Rows are points. Two turns around zero, p and q, are shown by what they do to some points. Write where each new point lands after one turn and then the other. Backwards means that the second turn is done in reverse. Each puzzle has new turns, and all numbers are rounded.

Turn p:
[  1 -22 -48] => [ 37  -7 -37]
[-9 10 21] => [-22   6  11]
[-5  4  2] => [-5  5 -1]
[-3 -2 27] => [-22  -8  14]
[  3  25 -15] => [13 26  3]
[ 13 -15  13] => [ -1 -21  11]
Turn q:
[-17 -19  29] => [ 30 -22  10]
[18 14  0] => [ -2  17 -15]
[ 0  0 -7] => [-7  0  1]
[-29   1  10] => [14 -4 27]
[ 28   4 -31] => [-34   9 -22]
Where do these land?
q, then p backwards: [-13  13 -16] => [-1 17 17]
q, then p backwards: [ 7 19 -5] => [-11  17  -4]
p, then q backwards: [ 6 -6 41] => [-25 -15 -30]
q, then p backwards: [  1 -25 -19] => [ -8 -23  20]

Turn p:
[ 14  18 -12  -9] => [ -1  24  -5 -13]
[ -5   1   3 -25] => [ 1  7 23 -8]
[  3 -11   9  12] => [  9 -13  -7   7]
[ -8 -21   2   4] => [  0 -23   3   0]
[ 1 24 19  3] => [ 8 20  1 21]
[ 13 -14   4  21] => [ 12 -16 -21   3]
[-19   3 -25  -7] => [-30   1   6 -10]
Turn q:
[-11 -15  -4   9] => [ -2  -1  -9 -19]
[-17   7   6   2] => [-13 -14  -1  -2]
[48  2 -5  4] => [21 36 -4 25]
[-15   5   4 -22] => [  1 -21  18  -1]
[ 2 -7  8 10] => [  2   0 -15  -1]
[-6  8 -9 -3] => [-9  1 10 -2]
Where do these land?
p, then q backwards: [ -4 -13  15   1] => [  0   1  11 -17]
q, then p: [  2 -18 -23   8] => [ 1 26 15 -7]
p, then q: [ -5  12  17 -26] => [ -2 -11 -13  29]
q, then p: [-11   7 -16   1] => [-2  2 18 11]
q, then p: [18 11  7 15] => [-16   6 -19   7]

Turn p:
[ 13  23   7 -21   9   1 -17  26] => [ -3 -14  18  12 -22 -15 -27  -9]
[-15   5  -6  11   8 -13   1  19] => [ -6  24   0   0   1 -18  -7  -7]
[-13  22 -20   1 -18   4 -12 -35] => [ 21   3  -8 -28   9  31 -19  -6]
[ 15 -10 -24  28   8   8  15 -31] => [30 13 -1 -3 22 14 18 30]
[-20  -4  17 -32  13  12  -9  19] => [-38 -12  13 -10 -23  -8  -8  -2]
[ 16  15  21 -33   3 -21 -14 -30] => [ -8 -41  10   5  26  15 -26  -9]
[  9  -6  11  12   5   3 -19   2] => [  4   0  21   8  -1   2  12 -11]
[  2 -18  28  21   4  22  33   8] => [  0 -10  -7  -7  -3 -28  46  10]
[ -7 -27 -34  14 -32 -15  22  21] => [ -1  38 -46  21  -9   6  12   4]
Turn q:
[ -2 -16  18   3  -3 -16  18 -13] => [  8 -16   0  10  26  -3   5  14]
[-14   8  11 -24 -16  21 -10  16] => [ 15 -19   6 -18 -21  -1 -14 -19]
[-25  20   3  -7  13  20  -8  22] => [ 11   3  -9 -37 -18   7   4 -15]
[ 29  14  12  17 -15  -8   9 -23] => [  7   1 -14  36  -4   4  -9  27]
[-10  12  10  -1  11  26  16  29] => [ -4 -16 -20 -32 -12  19   0  -5]
[ 48 -37 -17   9   2 -40  -8 -15] => [-32  22  29  44  34   1 -13  17]
[ 29 -10 -24 -19   8 -42  12 -37] => [-15  25  -6  39  41 -29 -18   0]
[-23  12 -10  13 -18   4   0  18] => [ -2  -6   3 -21 -25 -15  11  12]
[-18   1   9   2  20   3 -25   9] => [ 16  15  13 -21   0  14  11 -10]
[-13  -4 -10   7  -3  33  -4  -6] => [ -3  -9  -3   2 -21   4  24 -19]
Where do these land?
p, then q backwards: [ -9 -20  -4 -17 -12  -2 -16  -2] => [21 -7 -6  8 11 20  0 10]
q, then p: [ -3 -16  19  -4 -21   2   3   1] => [-12  -3   7  16   1   3  25  -1]
p, then q: [-30  12  18  14  41  -5  10 -14] => [ 25  11  -6 -28  38  -2 -22 -10]
p, then q: [ 29  40  -2  10  20   8 -36  -5] => [ 25  -2  22  30   6  41 -24  10]
q, then p: [-31   0 -36  21 -17 -14  -1  -8] => [-13   2 -37   8  23 -28 -14 -12]
q, then p: [ 13   5  20  -1 -33  -4   8  43] => [-31   0   8  17 -35  17  11 -25]
p, then q: [ 35 -10  15  -7  29  -6  -4 -22] => [ -4 -12   9 -14  23  41  15  11]
q, then p: [ -5  16   8  14  15  18  14 -13] => [ 17  10 -15   2 -11   4  -2  26]
p, then q backwards: [ -5   7 -21 -30 -13 -14  11  -3] => [29 20  6 -9  3  1 21 10]
p, then q: [  7 -35 -15   0 -10  16  10  24] => [-17 -19 -13 -10 -25 -17   8  26]

Turn p:
[-20  31  33 -12  36  -1  17  36 -17] => [ 19 -20   0 -36 -24 -14 -27  47   1]
[ 10 -14  -7  24 -10 -44  -7 -19   2] => [-23  10   6  25  26  -6  34  15   2]
[-11   3  16 -23  15  40 -17 -41  19] => [-13  17  28 -39 -16  15 -11 -37 -21]
[-31  21 -21   3 -11  -8 -20 -16  21] => [-17  21  -5  -8  10  46   2   6   4]
[-25  -8  24 -24  25  14  32  23  -6] => [ 40   0  14 -31  -8 -20 -26  13  10]
[ 42   2 -30  24  -9 -12  11  -9  -1] => [ -5 -21 -10  42  22   1  17  -6 -24]
[-22   2  16 -41  23  13  41  35 -12] => [ 55 -19  10 -34 -11 -13 -27  14  18]
[ 47 -28 -32  12  -5 -25 -21  22 -18] => [-25 -34 -23  41  27 -26  12 -13  20]
[ -2   7  -2   3 -41  10 -25 -43  -8] => [-24  20  14  20 -26  31  24 -24   0]
[  4   9  10   8 -34  -3 -21 -12  36] => [-15  28 -25  -6  -6  16  33 -13 -11]
[  9 -25  -7  27  10  16  10  23 -17] => [  6  -1  -8  28   5 -31 -30  -2   0]
Turn q:
[ 29 -20  17  28  12  -4 -35  18 -17] => [-14  -4 -21  46   7  13 -18 -16 -27]
[  0 -48 -33 -27 -30  17  10  10  -3] => [  7 -10  15 -15  46  10   4 -40  33]
[  5   1  30 -24  22   3  23 -17 -17] => [-18  33  -1 -25 -16 -19  -8 -15 -13]
[-21   6  16 -28 -36 -28  -4  22  18] => [ 10  -2   2  10  11 -43 -13  17  42]
[-17 -23 -21  43 -23   9 -39 -21 -25] => [10  7 -8 40 -1 62 12 -7 23]
[-20  14 -13  -9 -37  31  -2 -11  16] => [ 7  4 32  1 10  2 37 14 28]
[ 28   8 -16   5  37  -8  20 -35  26] => [ 16 -13 -24 -34 -22  -3  27  -8 -38]
[ 30   8 -24 -34  13 -15  16  24 -11] => [  5 -32  19 -21  -5 -23 -26 -28 -12]
[-31  23  20  12  36   0 -10 -10  11] => [ 13  29  -7  -3 -15   4  -6  42 -24]
[-3 31 25 35  6 -4 20 20  3] => [-36 -12  -8   1 -15  -3  -7  42 -12]
Where do these land?
q, then p backwards: [ 27   3  15  45   5 -18  -6  31   6] => [ 33  28 -21  33  10  -2 -15  20 -14]
q, then p: [-21  -6 -15  40  35  -3 -26 -11  23] => [  8 -38 -21  32 -10  -9 -36 -20  -6]
q, then p: [-16  18 -22 -20 -34  -1   3   4 -11] => [  5  22 -16 -26   0 -20  26  -9 -13]
p, then q: [ -5 -17  23 -24 -29  10   4 -29  33] => [-15   8  15 -29 -39 -25  27  -8   3]
q, then p: [ 16  28  34 -25  14  27  19 -22   6] => [ 25  -9  18  -2 -23  16  25  43  18]
p, then q: [ 20  11 -19 -31 -24  24 -32  37  -4] => [ 36  -7  -5 -10  24  22  45 -21  21]
p, then q backwards: [  9  -6  -2  33  29  29   3 -23  -7] => [ 20   8  19 -12  28  12 -14  31 -21]
q, then p: [-22 -18  -5  28  15 -24  22  44 -14] => [-32   2 -18 -20   9   3 -37 -28  32]
p, then q: [ 28 -14 -32 -23   6 -30  29 -21  -8] => [-26  18 -42 -23  12   5  -3 -13 -34]
p, then q: [-36   1  23 -22 -17 -13 -17 -10 -24] => [-12  -1   9   0  19 -39  23  28  16]
